Each point is reached from the start by the listed moves, each made 0, 1 or 2 times, or once backwards (-1), plus a little noise. Say if it took an odd or an even number of moves. Then give how often each move was made.

Moves:
(1): [ 0.35 -0.23  0.02 -0.16  0.00]
(2): [ 0.09  0.12  0.48 -0.14  0.25]
Start: [ 0.08 -0.16 -0.03  0.21 -0.03]
Points:
[ 0.09 -0.17 -0.01  0.23 -0.02] -> even (0, 0)
[-0.26  0.06 -0.06  0.37 -0.02] -> odd (-1, 0)
[-0.10  0.33  0.93  0.09  0.53] -> odd (-1, 2)
[ 0.80 -0.59 -0.03 -0.13 -0.03] -> even (2, 0)

Moves:
(1): [ 0.21  0.13  0.12 -0.07  0.18  0.04  0.15]
(2): [ 0.08  0.18 -0.34  0.09 -0.13 -0.07  0.05]
(3): [-0.11  0.00  0.16 -0.12 -0.19  0.03 -0.04]
(4): [-0.20  0.03  0.04  0.16  0.02 -0.01  0.10]
(5): [-0.11  0.04  0.05 -0.13  0.25 -0.11 -0.01]
(6): [-0.05  0.11 -0.02 -0.03  0.03  0.09 -0.17]
Start: [-0.12 -0.16 -0.20 -0.02 -0.17  0.16  0.01]
Points:
[-0.93 -0.09 -0.30  0.12 -0.19 -0.27  0.26] -> even (-1, 1, 1, 2, 2, -1)
[-0.48  0.30 -1.17  0.74 -0.57  0.25 -0.14] -> odd (-1, 2, -1, 2, -1, 2)
[-0.96 -0.02 -0.08  0.16 -0.45  0.35 -0.31] -> even (-1, 0, 1, 2, 0, 2)
[-0.12  0.09 -0.15 -0.35  0.16 -0.15  0.30] -> even (1, 1, 1, 0, 2, -1)
[-0.66  0.15 -0.36  0.13  0.23 -0.09  0.29] -> odd (0, 1, 0, 2, 2, 0)
[ 0.11  0.35 -0.42  0.36 -0.52  0.15  0.74] -> odd (2, 2, 1, 2, -1, -1)
